Each row is a point. Each copy is the shape, with its points in the same order, turned, moved and blurred by noise. Say if it was mirrored as well.

Shape (5 x 2)
[[ 56  -8]
 [ 11  39]
 [-41  62]
 [ 27 -19]
 [  8 -25]]
Copy 1 (5 x 2)
[[-22  65]
 [-33   4]
 [-22 -53]
 [  6  52]
 [ 19  42]]
Copy 1 is: only turned
Copy 2 (5 x 2)
[[ 13  36]
 [ 54 -13]
 [ 70 -69]
 [ -3   8]
 [-12  -9]]
Copy 2 is: mirrored
Copy 3 (5 x 2)
[[-34  20]
 [ 35  12]
 [ 97 -10]
 [-26  -8]
 [-14 -27]]
Copy 3 is: mirrored
Copy 4 (5 x 2)
[[  9  33]
 [-49  21]
 [-97   1]
 [  5   5]
 [ -1 -13]]
Copy 4 is: only turned

Shape (7 x 2)
[[  8  54]
 [-42  -5]
 [ 13 -12]
 [ 62  17]
 [ -7 -58]
 [ 17  -5]
 [-63  34]]
Copy 1 (7 x 2)
[[ 38  49]
 [-39  40]
 [ -7  -4]
 [ 47 -19]
 [-54 -22]
 [  4  -3]
 [-26  82]]
Copy 1 is: only turned
Copy 2 (7 x 2)
[[ 36  27]
 [-46  29]
 [ -9  -7]
 [ 40 -31]
 [-60 -35]
 [  2 -18]
 [-35  78]]
Copy 2 is: only turned
Copy 3 (7 x 2)
[[ 14  43]
 [ 22 -34]
 [-27  -8]
 [-52  42]
 [-36 -58]
 [-27   0]
 [ 62 -13]]
Copy 3 is: mirrored

Shape (6 x 3)
[[  11    7   15]
 [ -16   21   31]
 [ -47   59  -19]
 [ -23  -27   12]
 [  17   23   24]
 [   9   -5 -116]]
Copy 1 (6 x 3)
[[-14  10 -19]
 [-49  11  -7]
 [-49  47  56]
 [-15 -34   2]
 [-30  25 -26]
 [ 77  36  66]]
Copy 1 is: mirrored
Copy 2 (6 x 3)
[[  16   23    1]
 [  28    5   29]
 [  47  -54    5]
 [ -23   -1   19]
 [  34   32    4]
 [ -16  -42 -107]]
Copy 2 is: mirrored
Copy 3 (6 x 3)
[[-26  13   8]
 [-41  16 -22]
 [ 11  38 -68]
 [-28 -33 -14]
 [-39  32   5]
 [100  -6   9]]
Copy 3 is: only turned
Copy 4 (6 x 3)
[[-13  -6  -4]
 [ 17 -15  18]
 [ 28  39  59]
 [ 27   7 -29]
 [-17 -17   8]
 [-35 119 -14]]
Copy 4 is: mirrored

Shape (8 x 4)
[[-18 -20  -3 -16]
 [ 23 -27 -26 -40]
 [ 12  33  21 -40]
 [ 28  32 -38  33]
 [-32 -55 -20  21]
 [-48 -54 109 -14]
 [ 45  -1 -34  54]
 [-16  -5   9 -14]]
Copy 1 (8 x 4)
[[  2 -13  -1 -17]
 [ 23  21  22  -1]
 [-48  22 -19  21]
 [ 26 -26 -31  71]
 [ 36 -55  10 -21]
 [-92 -56  46 -65]
 [ 42 -41   7  74]
 [-15 -15  -8  -7]]
Copy 1 is: only turned
Copy 2 (8 x 4)
[[  3  15  27  -8]
 [-25 -23  40  -9]
 [-26 -22 -38   1]
 [ 52 -50  -3  37]
 [ 44  27  59  18]
 [-38 119 -20  34]
 [ 43 -43  20  68]
 [  2  11   4   9]]
Copy 2 is: mirrored

Shape (10 x 4)
[[-10 -23 -57   1]
 [-55 -39 -13 -44]
 [-58 -44  50  36]
 [ 16 -35 -26   9]
 [ 68  -2  54  16]
 [-13  -7  -1  -1]
 [ 19 -30 -69  -6]
 [  4   8   1 -41]
 [ 47 -30 -36  21]
 [-52  51 -47   0]]
Copy 1 (10 x 4)
[[-32 -39 -52  35]
 [  8  11 -94   9]
 [ 82 -20 -39  -8]
 [ -7 -30 -34  60]
 [ 38  24  38  83]
 [  6   0 -29  22]
 [-47 -39 -50  62]
 [-18  38 -34  37]
 [-17 -39 -11  81]
 [-53  -8 -26 -38]]
Copy 1 is: only turned
Copy 2 (10 x 4)
[[-39 -20  -2 -15]
 [ 22 -52  40  -7]
 [ 79 -21 -40  12]
 [-15  11 -10 -29]
 [ 29  99 -10 -19]
 [  9   5   6   7]
 [-53  -8   5 -33]
 [  4  22  45   8]
 [-37  30 -24 -40]
 [-37 -21  11  72]]
Copy 2 is: only turned
Copy 3 (10 x 4)
[[-52  -2  41 -22]
 [  2 -28  84 -21]
 [ 37 -68  12 -67]
 [-25  19  18 -38]
 [ 52  28 -43 -13]
 [ -4 -23  19  -2]
 [-49  38  43 -22]
 [ 15   8  37  29]
 [-29  36   3 -35]
 [-49 -62  18  41]]
Copy 3 is: only turned

Shape (9 x 6)
[[ 55   0 -42 -12  47 -40]
 [-31  11   9 -41  29 -34]
 [ 35 -51  29  55 -29  11]
 [ 60 -60  24 -13 -27  13]
 [ -8  37  35 -44  66 -21]
 [ -5  45  -2 -33  18 -31]
 [  6 -71   0  13 -15  41]
 [ 24 -29  17  14 -43  69]
 [ 35 -56   6  10 -55   8]]
Copy 1 (9 x 6)
[[ 41  -9  77 -27 -43  10]
 [ 39 -54  31  31   4 -11]
 [ 22  58 -45 -28 -12  12]
 [ 35  56 -15 -41 -10 -48]
 [ 33 -94  24 -14   8  -8]
 [ -1 -66  28  12 -22  -9]
 [ 23  69   5 -14  37 -12]
 [-30  53 -31 -42  30 -29]
 [ 14  71 -23  -6 -16 -30]]
Copy 1 is: only turned
Copy 2 (9 x 6)
[[ 49  10 -54  -3  64  16]
 [ -2  37  20  -4  33 -33]
 [ 81 -28 -28 -17 -66   0]
 [100 -15  17 -41 -14  24]
 [ -4   7  11 -21  65 -53]
 [ -3  -1   8  21  52 -17]
 [ 57   8  -7 -55 -57  28]
 [ 40 -48  20 -49 -54  30]
 [ 81  -8   9 -12 -50  35]]
Copy 2 is: only turned
Copy 3 (9 x 6)
[[-44  45  62 -16   6 -18]
 [-21 -14  21 -33 -24  47]
 [ 52  38 -18  30  56  -4]
 [ 39  77   5  39   9  24]
 [-52 -23  54 -12  -6  67]
 [-52   5   9 -35 -11  40]
 [ 51  21 -11  49  -6 -14]
 [ 20  34 -53  67   9   7]
 [ 51  68 -29  19  11   1]]
Copy 3 is: mirrored
Copy 4 (9 x 6)
[[-18  13  17  24  59  50]
 [-32   7  17  31 -42  59]
 [ 30  44  -2  39  20 -71]
 [-45  28   2  46  35 -59]
 [-30 -13  66  44 -40  66]
 [-28  -1  45  -7 -22  50]
 [-11  -3 -48  43  17 -51]
 [-12 -30   0   6  -6 -83]
 [-32  36 -16  10  10 -72]]
Copy 4 is: only turned

Shape (14 x 8)
[[ -66   -5   -9   78   51   35   26    4]
 [  14   49    0  -29  -40  -28  -88   -3]
 [  16    5  -15  -11 -121   49   26  -64]
 [ -60   -6   -6  -30   44    6    5   -1]
 [  26   13   51   -7  -13  -17   21  -24]
 [  25  -16  -16   24   -1    3 -116   10]
 [  -3   16    8    4   50  -31   32    4]
 [ -12  -36   38  -26   46  -15  -48  -14]
 [ -25   -6    6  -20   27   60    1    7]
 [  24   11   19  -19   25  -24   30    1]
 [   4   26   -2   -5  -14  -16   23   16]
 [ -12   -5  -11    9   -7    4   29   11]
 [  15  -55  -12   31   -2   -3    0  -69]
 [  15   51   -1    4   52  -19   25   -4]]
Copy 1 (14 x 8)
[[ -41  -24   43  -14  -34 -103   20   44]
 [  21   30    9   53  -35   60  -65   17]
 [  53   -2  -55  -23   38    7  -36  109]
 [   2  -62   48  -23  -30  -11   -2   -3]
 [   1  -28   -5   27   45  -22  -67   10]
 [  -6   79   60   45   -2   27   -2    1]
 [  -8  -41   -1   12   -2  -48  -18  -38]
 [  -2  -26   75   46   23   13   -9  -15]
 [   5  -21   49  -40  -10  -14  -30   18]
 [ -13  -33  -14    5   16  -18  -40  -28]
 [ -13  -27  -34   -4   -9   -8  -42    2]
 [ -27  -15   -9  -22    5  -16  -12   18]
 [  30   10   10    2   64  -31   26   23]
 [   4  -21   -8    6  -21  -59  -49  -48]]
Copy 1 is: only turned
Copy 2 (14 x 8)
[[-51 -21  57 -30  44  82 -32 -18]
 [-28 -20 -67  31 -55 -15  33  46]
 [ 53 -16   7  78  52  -7  96   3]
 [ -3 -17  23 -55 -36  61  16  -7]
 [ 13   6  24   1 -12 -46   1  -6]
 [-22 -23 -55  21 -17  34 -28 103]
 [ -8   7   7 -45 -15   8 -30 -35]
 [  5   6  15 -54 -46  16 -11  61]
 [ 20 -33  42  -3 -31  62  -2   4]
 [ 22   2   2 -27 -22 -15 -21 -27]
 [ -1 -29 -12  -6  -4  -6   2 -32]
 [  8 -31   5 -15  19  23   3 -20]
 [ 29  44  11 -13  54  22   5  43]
 [-16  19  -3 -10 -30  12 -36 -50]]
Copy 2 is: mirrored

Shape (14 x 9)
[[ 49  33  81  -1  46  22  33 -19 -48]
 [-43 -25 -60  39   4 -18  15 -10  51]
 [-11 -40 -58  27  17  -3 -82   2 -29]
 [-11 -15  35 -43 -28   8 -40  48  48]
 [-34  40 -33  -9  19 -50 -51  -7  43]
 [ 96  46  10   8 -25 -91  -5 -26  13]
 [ 76  35  24  49  14  11  48 -30   8]
 [-13  43 -28   2  31  30 -17  42  21]
 [ 12  17 -40   0  39 -25   0  27 -68]
 [-49  16  14  54 -31  25   2 -10  14]
 [-58 -26   9  22   1  -1 -35   3  18]
 [-27 -16  -5 -10 -11 -17 -46 -34 -20]
 [-58  -2 -36 -22  -7  50 -28 -13 -16]
 [-13 -94  18  47 -14  19 -12 -40  67]]
Copy 1 (14 x 9)
[[ -20   14   40   65   45  -39  -58  -64    8]
 [  21   26   54  -65  -33   -1   46   50   -6]
 [  35   -8  -52  -57  -24  -23   47  -11  -11]
 [ -42   55    1   -7  -59   59    8  -51   19]
 [  16  -33   39  -58  -32   54   22  -23  -17]
 [ -15  -41   44  -18  -66  -16 -104  -21  -53]
 [  15   37   80   28  -13  -72  -63  -18  -11]
 [  34   14   50   26  -39   12   53  -37   -3]
 [   5  -51   -6   33  -11  -31   26    9  -14]
 [  42   67   31  -13    9   27    1    4  -29]
 [  -2   45    6  -49   10   25   34   -1  -12]
 [  18   -2  -24  -43    4   17   -9   -3    6]
 [  53   26  -10   -8    3   42   39   -4   46]
 [ -15  103   23 -100  -12  -22   -1    4   25]]
Copy 1 is: mirrored
Copy 2 (14 x 9)
[[ 19 -92 -39 -40  38  31 -40  -9 -25]
 [ -7  47  30  -8 -64  20  21 -46  23]
 [-97  11  36  26 -42  46   0 -33 -37]
 [ -3  38 -15  43 -11  55 -39  70   0]
 [-16  27  21  75 -28 -18 -28 -40  24]
 [-45 -38  18 -14  35 -69 -45  16  76]
 [  7 -73  15 -72 -20  -8 -37  -4  29]
 [ 17  14  26  18 -52  15 -48  -5 -44]
 [-38 -16   1  -7   4 -27  -3 -43 -65]
 [ 37  18  60 -10 -14  72 -14 -12   9]
 [-11  41  10  25 -13  83 -14 -19   5]
 [-43   2   8  39   8  53  26 -21   8]
 [  5   6  27  40 -40  61  41  -3 -52]
 [-31  39 -11 -31 -69 104  13   4  68]]
Copy 2 is: mirrored
Copy 3 (14 x 9)
[[ 20   5  59 -76  23 -69 -37  63  -3]
 [ -1 -33  15   8   7 107  22   7  17]
 [ 10  34 -11  69  65  51  14  21  -6]
 [  2 -20  25  35 -12 -29  17 -65 -15]
 [-51  15  34  49 -40  40  13  28 -14]
 [ 16  47 -15 -16 -81   7 -93  42   4]
 [ 56   4  37 -52 -21   0 -37  61  56]
 [ 20 -16  49  25 -10   5  59  38   3]
 [ 36  25   7  -5  18  27   3  77 -57]
 [-16  -1  11 -35  18  19  52   4  59]
 [-28  14  26   8  34  37  33 -22  10]
 [-45  12  -7  20  35  15 -13  12  -9]
 [-31 -40  -2  31  56  13  50  27   0]
 [ 10 -15  30  -6  61  57 -24 -65  78]]
Copy 3 is: mirrored
